Each row is a point. To make a cloud, some directions were put in groups of two or more. Within a group, all points are equally far from the middle, so they leave a hole (a ring in 2 directions, a hollow ball in 3). The other directions are filled evenly. Then the cloud was stretched, turned, moved and blurred a little. How many holes are there, and how many directions does each take, smallest first?

Cloud, 13 rows:
[[-51 -10]
 [  2 -34]
 [  2 -34]
 [-43  43]
 [ 23  50]
 [-26 -33]
 [-14  60]
 [ 21  52]
 [ 38   8]
 [ 39  17]
 [ 18 -26]
 [ 28 -16]
 [ 17 -27]]
Holes: 1 (2)

Cloud (19 x 3):
[[  4 -60 -13]
 [  4 -46  22]
 [-16 -41  18]
 [  3  51  11]
 [-27 -32  19]
 [-48   1   0]
 [ -2  42  31]
 [ 12  -2 -56]
 [-14 -39  23]
 [-49   7 -12]
 [  0 -56 -35]
 [ 33  28  -2]
 [ 38 -38 -19]
 [ 23  39  -2]
 [-31  41  18]
 [ 37  16  12]
 [-41  18  19]
 [-16 -52   0]
 [-49   0  -6]]
Holes: 1 (3)

Cloud:
[[-15  57  19]
 [  7 -15 -48]
 [ 19 -43 -18]
 [-12 -52   0]
 [ -2  16 -51]
 [ -6 -26 -43]
 [-16   1  48]
 [  8 -30  39]
 [  6  60 -27]
 [ 13 -18  44]
 [  0 -34 -37]
 [ 48  15 -24]
 [-18  55 -22]
 [ 35   8  36]
 [-25 -44  19]
 [-18  58 -14]
 [ -6  24  47]
 [-39 -32  -8]
 [ 52  -6   4]
 [ 13  -7  47]]
Holes: 1 (3)

Cloud, 31 rows:
[[  0  37  24 -11]
 [-22  17  26 -15]
 [ 10   5 -39  46]
 [ 33 -11 -14 -13]
 [  1  37   4  60]
 [-33 -12  13  52]
 [ -4  39   4  59]
 [ 14  13 -45   1]
 [ 47   0   3   7]
 [ -5  -8 -43  31]
 [ 18   6 -28  54]
 [-43  16  -2   3]
 [ 36 -25   4  10]
 [ 39 -22   4  12]
 [ 47  -3   6  23]
 [ -5 -23  36   4]
 [-34  40   2   6]
 [  5 -27  -9  51]
 [-23 -21  19  51]
 [ 19  40 -10 -10]
 [-10   1  49   5]
 [-34  10  27  56]
 [-34   1  25  54]
 [-13 -26   0  51]
 [ 21  38  -7 -10]
 [-14  51 -15  29]
 [ 16  -8 -30 -16]
 [ -6  51 -16   8]
 [  8  26  42  42]
 [-23  44   1  48]
 [ -6  15  52  36]]
Holes: 2 (2, 2)

Cloud:
[[-13  11  13  45]
 [ -3 -21  -9  17]
 [ 16  60  -5  20]
 [ -5  19  35 -10]
 [-28   2  -8  11]
 [-16  45   5  35]
 [-26  32 -21   2]
 [  1  59  -7  22]
 [-21  28 -25  26]
 [ -7  -4  10   2]
 [  9  46 -23  14]
 [-26  51  19   0]
 [ 25  12  -2  13]
 [-16  24   0  51]
 [-35 -14 -16 -28]
 [-21  14 -49  21]
 [-11 -18  -9 -24]
 [ 19  26   2 -20]
 [ 16   6  -2  -9]
 [-22  50 -11 -13]
 [-33  19 -29  -4]
 [-20   7   4  24]
 [ 19 -19 -39  15]
 [-12  50   2  38]
 [ 20  10 -40  15]
 [ -2   8  22 -14]
 [-38   2 -13 -21]
 [-31  26 -31 -12]
 [-11  53   2  35]
 [ 14   1   0  -2]
 [-31  40  10 -10]]
Holes: 1 (2)

Cloud, 27 rows:
[[ 24 -27 -28 -23]
 [-26 -26 -44 -41]
 [  0 -20  21 -39]
 [ 18   9  11 -19]
 [-26  11 -48  -2]
 [ 11 -21 -19 -37]
 [-20 -13 -26  -1]
 [  5 -20  -3  23]
 [ 18 -11  41 -24]
 [ 24 -24  19  20]
 [ 25 -47 -24 -15]
 [ 10 -24 -37  45]
 [-31 -14  -2 -51]
 [ -2   7 -30   7]
 [  6 -24 -23   3]
 [ -8 -60   8 -18]
 [  1 -19  -3 -34]
 [-25  34  -1  -6]
 [  1   5  37 -48]
 [-55  -2 -32 -10]
 [-13 -49  -8 -46]
 [ -4 -12 -18  34]
 [-10 -16  18  11]
 [ 24 -40 -28  -1]
 [-25  13  18  25]
 [-39  -6 -43 -28]
 [ -2 -23 -42 -15]]
Holes: 0

Cloud (49 x 6):
[[ 39  -8 -26 -11 -16  36]
 [  5 -11 -60  12  -8   3]
 [  5  19  12  36   4  23]
 [ -4  -3 -24  49   8  15]
 [ -8   2 -55 -12  10 -12]
 [ 14 -46   0  25 -12 -12]
 [ 37 -25 -40  14  10  -8]
 [ 31  34 -11  -4  18   2]
 [-10   2 -36 -33 -26  -3]
 [ -6 -27  -8  46  18   7]
 [  2 -30   4  42 -10 -13]
 [ 16  -6 -44  22 -29   2]
 [ 29 -47   6  -5 -18  15]
 [  5   3 -30  40 -22  -3]
 [ 37 -30 -11 -17   9  31]
 [ -1 -34   0  -2  37  20]
 [ 43  -2  22 -17  -2   5]
 [ 24  19  -7 -23 -30   0]
 [ 22  33  -4 -20  -3  13]
 [  6  -6  15  47  19   9]
 [-31   9  13 -14 -14  18]
 [-16  -8 -45  31   7  12]
 [ 17 -18  12  38  21 -16]
 [ 30 -31 -12 -21  15  30]
 [ 24 -47  13   2 -20  15]
 [ 42 -33   2 -10  -1  27]
 [  9 -20  15  10  -4 -36]
 [ 20  12  -7 -37 -22  -4]
 [  4  30  11  23  -1  21]
 [ 11  14 -16 -30 -29 -11]
 [ 39 -10 -42  14  23   8]
 [-12 -27   4  -7  39  15]
 [-25  17  20   1  11  15]
 [-15  16  -3  38  -2 -19]
 [  0 -57  -2   3 -18   5]
 [ -5   2  39   2  16   6]
 [ 13 -11 -23 -25  40   7]
 [-28 -21  15  -5 -13 -26]
 [-10  11  -7  32 -26 -18]
 [ -9 -12 -44  33 -14   7]
 [ 22 -36  15   9  12  30]
 [ 42  -2  17 -21 -11   1]
 [-19   5   6  35  -5 -24]
 [ 47   8   0   7  26  -2]
 [ 20   6 -13  11 -32  36]
 [  2 -17   4  51  13  -4]
 [ 53 -13  -3  -2  10  25]
 [ 14   0 -12  13 -39  32]
 [ 13 -35  -4  33  29   5]]
Holes: 3 (2, 2, 2)

Cloud:
[[-15  -9  -2  55 -33  -1]
 [  6 -49 -12  -8  12   4]
 [  9   7 -10  20 -39  16]
 [ -7 -47  28  23  -9 -47]
 [-10 -51  30  -3  19 -47]
 [  3  16 -27  -5 -35  22]
 [-23   6  -4  32  18 -45]
 [ 40  11 -17  -5  -2 -24]
 [ 12 -11 -34  22   2 -28]
 [  2  20  21 -19 -10 -12]
 [ 50  12 -35   2  18   6]
 [  1 -52  -3 -17  38 -18]
 [  4 -43  14  35  17 -39]
 [-22 -20  39  -7  -4 -36]
 [ -9  -6   6 -21 -15  10]
 [ -7 -14 -36 -17  34 -50]
 [-23 -24  33  35 -27 -22]
 [  2 -39 -45 -19 -21  20]
 [-22  -6 -18 -28 -26 -31]
 [-24 -11 -29  -8 -21  34]
 [-30 -31  23  -9 -31 -14]
 [ 14 -50 -32  22 -43 -24]
 [  1 -24  22  14  37 -52]
 [ -6 -34   5  33  13  20]
 [-24  -9  17 -16 -27  30]
 [-27 -20 -18 -20  20 -35]
 [-15 -29  13 -33 -14 -47]
 [ 22   8 -42 -13  -8 -16]
 [  2 -15 -46  13 -14 -10]
 [ 18  15  16  20 -26  -7]
 [ -4  -1   2  42 -53   4]
 [ -7 -12   7 -19  -6  26]
 [-19 -23  39 -31  -2 -36]
 [-36 -22  21 -15 -12 -20]
 [  2   4  16  22  18 -53]
 [-34 -15   1  24 -48 -46]
 [  0 -25 -49  15 -41 -43]
 [  1   7 -49   2 -19  -3]
 [-33 -49  34   5  13 -38]
 [ 25  19 -12  -7  17 -27]
 [ 40 -28 -31  41 -34  11]
 [ 17 -34 -14   4  -2 -45]
 [ 21 -10   1   8  29 -47]
 [-55  -1  11 -14 -10 -31]
 [ 29   3  34  29   7  15]
 [ -3 -60  30  31  16 -31]
 [ -4  -8  -8  32 -57  24]
 [ -6  13 -15 -21 -26  -7]
 [-46 -43   7  11 -19  15]
 [ -3 -21 -14  28 -21 -42]
 [  2 -46   9 -15 -16 -57]
 [ -3 -17 -15 -32 -18 -35]]
Holes: 0

Cloud (79 x 8):
[[ 26 -32  31  12   0  -5 -16  10]
 [  4 -17  29  13  -6  10  40  -5]
 [ 41 -12  -5   9 -25  -4 -24  22]
 [ 46   7  25   8   9  25  12   0]
 [ -9  12 -37  -2  -6  33  -8  19]
 [ 34  13 -10  40  -1  37  12  -8]
 [-11   2 -43  20 -13  40  12  11]
 [ -9 -23 -33  21   0  -6 -22 -30]
 [ 16  24   4  26 -30  12   4  31]
 [ 27 -27 -21  36   9 -19  -2  23]
 [-16  -9  26 -20   0 -29  -9  21]
 [-10   9  10 -28  40  30   7  -7]
 [ 38  38  -1  -1  -7   2  13   7]
 [-40  -7  11  -1  -9 -17  -4 -14]
 [ 47  -3 -10  -2  12  35  17  -1]
 [  2 -31 -18  22 -19  18   2  45]
 [ -3   1 -12  33  21 -15 -28 -19]
 [ 24 -22 -37  30   5  24 -20  17]
 [ -3  45   2  23  -9  10   1 -11]
 [-39   9   9  12  -4   6 -11  17]
 [ 34  -6 -41  -1 -13 -14 -16   3]
 [ 19 -46   6  23  17  10  11 -38]
 [ 30  34 -23 -11 -10   9   5  22]
 [ 26  20 -40  -9  -7  -5  16 -16]
 [ 21  -4   2 -27 -44  11  13  -5]
 [  7  35  -4 -34  18  26  23   3]
 [ 12 -25 -25  36  12  11  11  40]
 [  9   7 -10  21 -30 -20  19  16]
 [-28  -3 -12  -6  44   6  28 -18]
 [  7 -17  20  20 -22  28  11 -38]
 [ -1  37  20  10   8   7  25  21]
 [ 38 -26 -20   0  37  19  11  -7]
 [ 24  26  33 -20  10  -9   3 -35]
 [  7   9  -2 -33 -15  -6 -22 -30]
 [ 26   9  22 -29   6  19  22  22]
 [  1  -4   7  19   4  41  26 -44]
 [-13  22   5  21  16  34  27 -28]
 [  8 -30  27  21 -21  -8   5 -28]
 [  7  -1 -25  -2   9  49  38   1]
 [-14 -40  32  23   7   6   7   0]
 [ 31  -6   5   2  35 -23  15  15]
 [ 33   4 -27  28   7  44  14 -25]
 [ 27 -40   6   5  25  31  10   6]
 [ -3 -28  16  20   7  -3 -24 -35]
 [-23  23  30 -33 -16  14   0   8]
 [ 11  12  30 -12 -43   9   1  22]
 [-30  14  -1 -22 -23  -9   3  29]
 [ 14  -4  10  34  25   1  15 -45]
 [-18 -40 -24  17 -21  25   7  23]
 [ 15  23  22 -12  45   0  -7 -32]
 [ 33   1 -11 -16 -10  20  34 -19]
 [-15   9 -20  -1   5 -39 -10 -10]
 [ 15  -3 -11  13  11  12  30  44]
 [ -3  29 -19 -26  10  26  34   1]
 [ 10 -25 -23 -16  21   5  22 -46]
 [  4 -48 -16   9  26  13  26 -33]
 [  3   2   3 -40 -25  22   5  19]
 [  5  26  18 -38 -34   3  -5  -8]
 [ 27  10  13  14  -8 -17 -30  26]
 [ 13  -1  -7 -39 -25   9  11 -31]
 [ 36   7  -7  23 -37 -15 -11   0]
 [ 22  10   3 -41  -1  -4  11 -36]
 [  5   4  -5  32  29  52  15   6]
 [ 25 -19  40   9   4  19  -8  13]
 [  4 -15  23  25 -32  -8  -7 -28]
 [  9  -9 -29  13   7  18  30  40]
 [ -4  -2  23   2  -7 -10 -19 -47]
 [ -5 -14  14   7  18   6   5 -60]
 [  3   8  40  13  25  22  24  17]
 [ 10  -2  12  16  56  18  -5 -29]
 [-33  11  22  -3 -29 -10   1  -7]
 [ 11 -36   9  -2  11  34  25  22]
 [-27  12  23  19 -28   3  -2  17]
 [ -9  16   0  18  35 -18 -18  10]
 [ 24   5  37   1 -20 -10 -20 -22]
 [ 25   0  -3  46   4  16 -30  10]
 [ -7  42 -12  12   1   3   5 -30]
 [  9 -21 -25  50  18   3  14 -26]
 [-38 -11 -17  -1 -14  27   0   7]]
Holes: 3 (2, 3, 3)

Cloud, 73 rows:
[[ 29  34  31  -4  21 -18  14   2]
 [ 23   2 -28 -16  15  -8  43 -18]
 [-14 -11  42  -7 -10  37 -21  24]
 [-36  34 -17 -25  16  10  -6  23]
 [-41   4 -29 -22  23 -33  -4  22]
 [ 12  15 -44  -2  15 -26 -11   9]
 [ 53  -4  -7  23  23  19  24 -18]
 [ 29  47   5  24 -24   4 -10  16]
 [ 17  24  18   2   7 -36  19 -23]
 [ 35  -7   2  -5  43 -23  18   1]
 [-24  52   4 -20   5 -19 -18 -23]
 [  0 -17 -30  22 -20 -47  38 -23]
 [ -1 -56  19   5 -16  32   5   8]
 [ -8 -39  -5 -21  21 -40  -2  -9]
 [-33  34   1 -44 -16 -38 -23 -10]
 [ 27 -27  20  -6  38   9  -3   1]
 [-10 -13 -10 -19 -44  -9 -29  -6]
 [ 13  39 -48  -1 -13 -40  39  -6]
 [-36  -1  11 -19  40 -14 -18   9]
 [-41   0  -2 -60  -6 -17 -13  10]
 [-17  50 -31  -8   9 -40  -7 -24]
 [ 40  15  -3  12  -9 -13  24 -37]
 [ -5   0 -56  -7  -3 -39  36 -22]
 [ 19   7   7  26  -6 -19 -27  11]
 [  9 -26  28 -30 -17  23 -31  -2]
 [  5  23  17   3  35 -30 -20 -12]
 [-21  -3 -23   9   2 -38  47   9]
 [-44  22 -17 -20  16 -28  31   0]
 [  5  -3 -27   9  38   3  23  -2]
 [-37  25  11 -10 -28 -16 -30  -9]
 [ 28  19   3  23   6  28  21 -24]
 [-47  18   2 -21  32  -9 -12  -7]
 [ 38  -7  28  33   1  -1  18 -14]
 [-19  -1  22   5  37   1   5  -1]
 [ 35  10  39 -23   5  40 -23   4]
 [ 19  16   9  -3 -25 -15   7  35]
 [ 21 -50  -7  -9   1  10  23 -17]
 [-59  13 -19  -8   0 -48  -1   4]
 [ 45  10   1  35  28  10  12  10]
 [ 13  52 -12  31  -5 -19   1  -5]
 [-14   4  37 -23 -33   5  -2   1]
 [ 22 -23  27 -19  17   0 -24  16]
 [  3   5 -37   7 -46 -38  17  -3]
 [  4  43 -21 -11  29   5  21 -13]
 [ 32  50   8  -2  19  23  10 -15]
 [ 11 -29  25   5 -26 -20 -13 -10]
 [ -9   4  21  17   7  20   8  27]
 [ 19  56  -8  12 -12 -35   3  15]
 [ 25  57  -1  12 -17 -12  -8  23]
 [ 23  36 -14  -9  -4   6  26 -30]
 [ 40  -3  11 -13 -28  24 -22  -8]
 [-20 -41  14 -20  14   9  17 -12]
 [-17  19 -33 -13  35 -56  21   4]
 [-33 -18 -44 -17 -24 -46  27  -3]
 [ 24  27   7 -41 -19   8 -27   8]
 [  4  13  45 -22 -29  24 -29  15]
 [-35  -6  -1 -34   6  26 -18  -8]
 [-30 -21  -3   9 -45  -9  13  -9]
 [ 21 -24  35  28 -20  32  -1   1]
 [-15   1 -30  -2   6  -6 -16 -27]
 [ 15  -7   2 -18 -12  10 -16  40]
 [-23  -1  20  -6   4  14  25  18]
 [ 24  23   4  -1  -9  -7 -34 -24]
 [ 41   9 -29  24   0 -50  20 -11]
 [-43  28   5 -42  10 -38 -13 -17]
 [ 20 -19 -34 -11  -3   3  41  -8]
 [ 30  32  31  -4 -22  16  -7  29]
 [ 42 -17 -14  40 -23  19   5   2]
 [-38  -3  -4 -24 -39  19 -19  24]
 [ 15  41  13 -21  13  46 -12   8]
 [ 11 -48   2 -11 -19  32  -2  13]
 [ 18 -31  28  27 -19   7 -15  -4]
 [  8   3  43 -15  28  31  -4   8]]
Holes: 1 (8)
